Every row gives one point. Examples show where two turns around zero, p and q, send a point. Where does a point land after both, in the order given? Backwards means that the second turn is done in reverse. Each puzzle has new turns, and all numbers are rounded.

Turn p:
-2.8	-1.9 => 0.1	3.4
5.1	-1.6 => -4.3	-3.1
-0.4	5.1 => 4.3	-2.7
-1.8	-1.7 => -0.3	2.5
Turn q:
1.9	3.2 => -1.0	3.6
-3.2	1.5 => -3.3	-1.2
-0.8	-4.6 => 2.7	-3.8
2.3	4.1 => -1.3	4.5
-0.3	-4.3 => 2.9	-3.2
Where do these land?
p, then q: -1.2	-0.8 => -1.0	1.1
p, then q: 4.1	-3.3 => -2.6	-4.6
q, then p backwards: -2.8	4.1 => 2.2	-4.4

Turn p:
3.6	-0.4	-2.9 => 1.9	2.1	3.7
-5.4	2.6	0.9 => -0.8	-5.3	-2.8
-2.3	-1.4	-2.4 => -2.1	-2.1	2.1
4.1	-0.8	4.4 => 1.0	5.2	-2.9
Turn q:
0.6	2.9	2.2 => 1.5	-3.0	-1.5
-1.9	0.5	-4.1 => 1.1	1.3	4.2
5.2	-5.4	1.7 => -1.9	4.8	-5.7
-6.0	2.9	-0.8 => -0.8	-4.0	5.3
1.5	0.6	-2.3 => 2.2	1.6	0.5
0.5	-1.4	3.3 => -2.2	-0.8	-2.8
Where do these land?
q, then p backwards: -5.2	0.4	3.5 => -5.5	-1.6	-2.5
p, then q: 1.3	0.2	4.4 => 3.6	0.8	2.7
p, then q backwards: 0.2	-0.1	-4.2 => -3.1	1.8	-2.2
q, then p: -1.5	-0.5	-3.0 => 1.0	0.4	-3.2
q, then p: -0.4	4.4	-0.9 => -0.6	4.5	0.1
q, then p: 5.6	-4.4	0.3 => 4.8	-4.4	3.0

Turn p:
0.8	-1.7	-2.7	-1.3 => -2.7	1.4	0.0	1.8
3.2	3.2	0.7	-6.2 => 2.0	-2.4	1.6	6.8
-1.6	2.8	-4.5	2.3 => 0.0	2.2	-5.6	0.1
-0.7	-0.4	-1.4	-2.5 => -1.9	-1.1	-0.5	1.9
-1.1	-4.2	6.4	3.7 => 0.7	-1.2	4.8	-7.0
1.5	-2.6	2.6	5.3 => 1.3	3.1	2.8	-5.0
-2.1	2.8	-1.1	-1.3 => 0.5	-1.9	-3.1	1.3
Turn q:
2.4	-0.6	3.8	-2.8 => 2.8	4.5	-0.2	-0.2
-1.0	2.8	-6.3	-2.5 => 2.6	-6.3	-2.8	-0.1
-1.0	7.2	-2.0	-4.2 => 5.7	-4.3	-0.6	-4.8
-0.4	-1.7	-0.5	4.0 => -4.3	-0.2	0.4	0.8
-1.1	-4.2	0.6	1.0 => -1.9	1.3	1.3	3.7
-1.1	0.3	3.7	0.2 => 0.3	2.3	3.0	-1.0
2.3	-3.9	0.8	4.3 => -5.1	2.9	-1.1	1.8
Where do these land?
p, then q backwards: 1.2	6.1	-3.6	-2.8 => 2.2	-4.9	-3.6	-4.2
q, then p: -2.4	-2.1	-2.0	1.1 => -0.9	0.4	0.4	-3.8
p, then q: -0.9	-3.4	1.6	-0.7 => 1.5	1.3	3.1	1.4
p, then q: -1.4	6.4	-1.5	-3.6 => -5.8	-1.3	-4.2	2.3
p, then q: -0.2	-3.2	1.3	3.1 => 4.3	0.6	1.4	-0.7
q, then p: 3.2	1.8	5.2	2.8 => 2.2	-4.7	-2.7	3.7
q, then p: 0.5	-5.5	-1.0	0.1 => 1.4	2.4	-3.2	-3.7
